Each row is a point. Each copy is the shape, with its points in the same order, stretched, turned, moved and blurred by noise. Is it also mirrored, or only turned?
In the rows, zero is written as 128.

Shape:
[[154 109]
 [156 150]
 [125 168]
 [160 127]
 [124 171]
 [128 106]
 [147 109]
 [ 92 119]]
Copy 1, 8 rows:
[[143 114]
 [172 156]
 [148 189]
 [163 130]
 [148 193]
 [112 121]
 [136 116]
 [ 81 150]]
Copy 1 is: only turned
Copy 2 (8 x 2):
[[137 143]
 [179 122]
 [175 102]
 [161 137]
 [181  97]
 [119 138]
 [134 146]
 [111 111]]
Copy 2 is: mirrored

Shape, 8 rows:
[[126  89 102]
 [110 109 177]
 [116 128 152]
 [ 91 112 146]
 [101 127 115]
 [164 166 118]
 [117 174  89]
 [143 151 101]]
Copy 1 (8 x 3):
[[121 162 148]
 [179 132  84]
 [153 114 113]
 [172 129 118]
 [140 120 149]
 [ 79  83 146]
 [102  74 189]
 [ 87 101 171]]
Copy 1 is: mirrored
Copy 2 (8 x 3):
[[150 133 130]
 [105  89 113]
 [103 117 109]
 [ 98 116 131]
 [110 147 131]
 [132 169  80]
 [104 193 116]
 [127 175 102]]
Copy 2 is: mirrored
Copy 3:
[[142 109 162]
 [111 117 108]
 [125 136 121]
 [139 114 103]
 [155 129 123]
 [118 183 152]
 [177 173 134]
 [144 162 152]]
Copy 3 is: only turned

Shape, 8 rows:
[[108 115 149 152]
 [179 117 125 144]
 [ 89 154 122 139]
 [ 94 140 171  64]
 [187 132 132 146]
 [ 96 121 141 124]
 [ 91 133 132 128]
 [ 94 105 122 119]]
Copy 1 (8 x 4):
[[139 133  82 109]
 [153 156 168 100]
 [117  76 102 118]
 [ 55 135  95 166]
 [145 162 179  80]
 [122 125  93 137]
 [118 103  93 132]
 [135 118 104 155]]
Copy 1 is: only turned
Copy 2, 8 rows:
[[134  86 133 109]
 [156  86 134 163]
 [119  99 165 111]
 [ 99 146 116 114]
 [164  97 138 160]
 [114  97 132 112]
 [117 101 144 112]
 [101  85 130 124]]
Copy 2 is: only turned
Copy 3, 8 rows:
[[133 116  94 113]
 [147 122 119 182]
 [123  98 145  85]
 [137 200 130  35]
 [157 122 121 183]
 [123 131 121  87]
 [121 121 130  85]
 [106 132 132  89]]
Copy 3 is: only turned
Copy 4:
[[170 123 134 104]
 [110 161 181 118]
 [172 141 108 125]
 [167  97 115 167]
 [124 176 188 129]
 [157 114 121 116]
 [160 123 113 117]
 [127 102 114 103]]
Copy 4 is: only turned

Shape:
[[146 167 115 118 105 126]
 [110  71 164 172 141 138]
 [148  87 147 146 166 148]
 [142 153 140 139 117  55]
 [158  83 101 123 160 198]
 [116 147 107 127  96  96]
 [108 142 143 145 136 100]
 [105 124 163 116 148  79]
 [133 117 158 123 135 176]
 [116  95 102 128 156 189]
 [144 123 104 122 173 182]
 [127 132 133  98  94  71]]
Copy 1, 12 rows:
[[142 140 138 113 153 110]
 [ 89  71  82 164 129 120]
 [106  84  86 138 104 135]
 [176 127 144 174 141 112]
 [ 73 104  72  87 121 156]
 [131 145 144 139 172 120]
 [135 105 149 150 141 112]
 [136 117 150 172 108 106]
 [ 97 101 102 117 114  98]
 [ 65 101 104  89 138 148]
 [ 97 100 118  81 122 147]
 [142 165 134 167 137 108]]
Copy 1 is: mirrored
Copy 2 (12 x 6):
[[108 126  92 122 168 128]
 [226 138 144 126 124  79]
 [205 127 113 112 133 117]
 [111 112 116  46 166 119]
 [196 117  96 166 134 139]
 [105 111 124 106 148 112]
 [139 123 119  84 116  99]
 [141 141 153  66  88 127]
 [191 166 117 161 132 118]
 [178 117 110 168  93 116]
 [160 114  81 140 109 133]
 [106 136 154  91 149 143]]
Copy 2 is: mirrored
Copy 3 (12 x 6):
[[125 137 107 143  93 112]
 [159 129 152 131 163 167]
 [149 116 160 119 129 161]
 [119 167 102 131 106 156]
 [132  84 174 113 115 128]
 [105 138 107 153 116 126]
 [138 139 102 151 114 167]
 [137 130  98 124 122 184]
 [167 108 129 128 119 138]
 [144  76 154 140 123 135]
 [131  90 155 142  95 136]
 [105 139  91 112 125 144]]
Copy 3 is: mirrored

Shape (13 x 8):
[[ 72 143 137 124 112 103 111 145]
 [142 107  73 138 139  81 174 141]
 [ 92 166 146 126 144  97 156 166]
 [153 144  67 122 126 128 198 142]
 [ 79 101 133 105 117 159 147 140]
 [112 157 130 145 101 159 163 118]
 [144 101  87 144  99 150 108 138]
 [ 94 118 129 125 106 150 130  91]
 [132  89 134 176 168 111 114 124]
 [145 143 155  99 168 143 113 133]
 [147 127 114 109 139  86 134 113]
 [109  97 156 110  94 126 187 122]
 [152 101  76 152 184 125 113 161]]
Copy 1, 13 rows:
[[ 83 160 139 113 141 138 130 149]
 [140 174 109 163  66  83 117 149]
 [118 175 140 103 104 126  70 160]
 [172 160  66 123  86  94 119 181]
 [ 97 126  90 117 121 167 157 141]
 [118 120  84 104 141 115 137 160]
 [127 120 137 133 131 117 165 162]
 [ 87 115  91 140 145 140 155 144]
 [ 87 122 171 185  90 115 115 116]
 [157 145 151 144 147 158  85 132]
 [140 173 125 157 132 113 119 130]
 [118 138  77 101 128 124 139  94]
 [139 142 162 186  60 124 116 176]]
Copy 1 is: only turned
Copy 2:
[[147 149 144 139 159 154 131 130]
 [153  97  96  73  94 160 111 108]
 [148 143 120 119 146 179  87 143]
 [ 94 101  86  60 108 153 102 115]
 [106 127 104 162 109 181 174 161]
 [ 76 106 117 150 133 159 122 117]
 [ 93 140 135 118  93 137 162  95]
 [ 95 102 121 166 133 139 169 132]
 [150 131  96 156  87 130 149 102]
 [121 182 103 125 129 117 130 154]
 [158 117 122  88 121 122 112 131]
 [121  72 130 162  93 172 120 150]
 [125 180  72  86  97 136 163 104]]
Copy 2 is: only turned

Shape:
[[122 162 104 121 137 168 133 163  98]
 [139 151 121 111 176 145 139 135 139]
 [ 90 151 101 103 149 152 143 121 110]
 [122  70 105 160 110 105  87 115 138]
 [150 143 156 185  73 112 103  90  95]
 [143 149 132 125  73 101 116 124 119]
 [109 149 132 125 126 167 175 154 131]
 [123 127 162  83 164 153 146 149  88]
 [ 94 119  94 136 100 131 101  92 163]
 [164 102 111 143  77 123 109  96 115]
 [142 123 140 164  84  80  98 125 104]
 [103 128  70 141 121 119 161 105 131]]
Copy 1, 12 rows:
[[114 171 142 122 121 110 124 113 182]
 [108 166 135 158 120 162 117 146 170]
 [125 157 116 122 113  98 113 141 182]
 [132 121 123 149 169  66  95 133  97]
 [129 117 129 169 101  95 167  89 119]
 [157 119 127 132 120 119 147  90 140]
 [121 165 127 104  94 135 159 157 157]
 [106 160 106 142 136 153 157 120 185]
 [155 132  96 124 117  65  83 144 124]
 [153 150 129 175 143  76 132 113 112]
 [132  94 141 146 135 110 147  87 119]
 [148 131 151 121 116  81 111 173 148]]
Copy 1 is: only turned
Copy 2, 12 rows:
[[132 147 112 162 180 155 127 142 113]
 [113 183  97 118 126 152 131 148 146]
 [147 182 125 135 146 167 125 144  94]
 [139  82  84  67 122 173 149 102 116]
 [125  51 131  72 138 120 130 172  95]
 [164  89 117 104 148  99 143 140 119]
 [113 166 112 124 170 131 117 121 115]
 [ 89 161  92 164 127 121  75 137 116]
 [190 141  87  58 147 183 164 134  97]
 [133  77  92  73 127 116 170 134  80]
 [145  50 127  96 139 118 130 133 120]
 [154 164 164  93 137 170 165 125  87]]
Copy 2 is: mirrored
Copy 3, 12 rows:
[[ 94 161 151 150 154 173 119 106 139]
 [113 139 163 129 109 172 156 121 111]
 [134 150 160 123 145 149 111 124 115]
 [143  97  92 177 132 108 116 119 118]
 [135 128  78 126  96  71  99  82 150]
 [138 123 105 142 126 106 138 110 184]
 [ 86 141 170 124 134 154 119 141 140]
 [129 122 123 107 123 184 114 130 126]
 [151 125 144 170 138 110 114 130 129]
 [131 139  69 147 111 108 131 144 124]
 [145  88  80 149 127  89 123  80 170]
 [121 143 130 128 142 100 136 137 100]]
Copy 3 is: mirrored
Copy 4 (12 x 9):
[[130 144  89  96 132 102 127 149 191]
 [104 171 127  81 122 132 136 151 161]
 [ 93 121 120 124 114  79 134 180 169]
 [141 116 102 154 140 119 124 109  50]
 [148  83 158 129  90 162  22  66 100]
 [135 122 135 134 135 143  57 131 136]
 [133 126  94 113 117 131 135 161 195]
 [150 130 152 129 144 109 147 158 184]
 [118 116  97 156  96  93  97 154  78]
 [146 152 116 158 142 141  59  77  93]
 [133  95 149 123 134 155  69  99 104]
 [ 53 122 110 132 121 114 127 154 141]]
Copy 4 is: mirrored

Shape (17 x 11):
[[136 183 123 100 125 124 100  91 151 129 137]
 [120 146 162 166 115 126 155 169  86 117 117]
 [153 137 124 149 107 149 111 126 127  99 130]
 [155 144 181 163 135 132 145 124 134 170 104]
 [129 143 141 148 112  89 154 175 127 124 115]
 [172 145 127 134 153 102 145 116 138 102 134]
 [112 131 145 121 132  94 115 133 132 100 135]
 [130 125 175  75 164 147  80 130 131 121 110]
 [151 151 152  80 181 154 110 172  93 114 149]
 [162 176 113  94 135  88  76 101 107 134 113]
 [135 105 130 110 151  82  80 151  79 180 102]
 [162 146 154  78 129 133 147 144 126 165 174]
 [112 134 127 132 118 140 137 103 113 185 109]
 [ 90  95 138 120 162 104 104 166 166 173 141]
 [112  99 132 159 124 133 136 157 161 163  86]
 [175 103 135 127 150 165  87  99 166 188 130]
 [125 103 128 105 126 157 117 160 111 105 124]]
Copy 1:
[[107 118 104 124 206 138 103 133 117 135 148]
 [157 146 161 147 128 122 154 138 137 154  74]
 [113 116 108 146 147 117 104 139 142 113 112]
 [172 123 123  99 136 146 158 158 135 127  97]
 [172 144 142 150 150  86 143 128 111 177 100]
 [119 146  69 131 163 118 125 151 124 160 126]
 [118 156 128 118 134 109 119 116 107 140 117]
 [ 74  95 109 104 122 169 153 105  97 111 134]
 [ 89 113 112 169 133 218 154  85 133 169 132]
 [108 111 103 116 197 154  94 149  73 170 118]
 [153 127 160 112 112 167 112 143  46 177 119]
 [140 111 123 126 156 181 120  86 151 180 141]
 [143 113 176 105 143 132 125 163 122 130 139]
 [167 151 162 121 112 138 139 108  77 139 173]
 [180 121 142 137 118  92 157 154 100 120 137]
 [140  91  92 105 133 187 107 137 116  93 168]
 [ 99 109 125 157 110 128 127 108 133 127 136]]
Copy 1 is: mirrored
Copy 2 (17 x 11):
[[110 112 113 118 102 127  99 112  79 126  84]
 [152 137 150  92  94 142 152 134 182 118 153]
 [136 130 120 115 112 149 150 123 123 139 115]
 [ 98 145 161  86 119 123 114 116 161 161 143]
 [130 142 162 121 102 137 142  99 177 116 135]
 [ 91 106 122 127 102 158 129 110 149 140 131]
 [126 122 125 148  85 108 148 138 129 120 140]
 [139  89 167 146  64  66 158 191 122 142 121]
 [125  43 189 106  43 112 189 182 154 119 130]
 [ 97 126 147 154 118 146 111 149  86 106  84]
 [110 127 220 155 137 100 153 173 122 107 132]
 [ 90  81 154  82  84  93 176 127 165 123 114]
 [119 135 153 102 162 108 108 107 124 130 125]
 [108 108 195 140 103  69 153 109 106 131 156]
 [148 144 184 128 141  98 130  85 144 153 139]
 [ 82 109 168 106 147  97 145 117  83 191 115]
 [166  96 156 130  96 100 194 158 149 123 123]]
Copy 2 is: only turned
Copy 3 (17 x 11):
[[147 133 138 193 174 129 122  79  98 122 183]
 [136 102  95  91 155 150 105 102 137 167 107]
 [162 145 118 165 168 132 116  98 112 157 120]
 [118 129 137 117 170 189 147 106 167 141 144]
 [132 101 103 121 142 136 144 124 119 167 128]
 [163 141 135 144 169  95 158  86 130 151 143]
 [116 132 128 141 134 119 134  95  98 135 126]
 [141 151 192 107 146 159 114 104  83 104 124]
 [185 163 145  52 162 136 110 107  78 111 146]
 [187 114 148 170 111 150 124  74  99 137 167]
 [172 129 153  90  47 184 131 146 129 138 146]
 [178 162  96 102 177 141 154 132 121  82 161]
 [149 124 124 151 136 161 105 148 163 120 161]
 [100 175 144 120 107 149 139 178  98 139 171]
 [113 130 154 141 135 160 148 184 135 167 137]
 [159 207 174 157 149 180 156 147 134 121 170]
 [177 145 130 116 141 126 114 146  98 132 100]]
Copy 3 is: mirrored
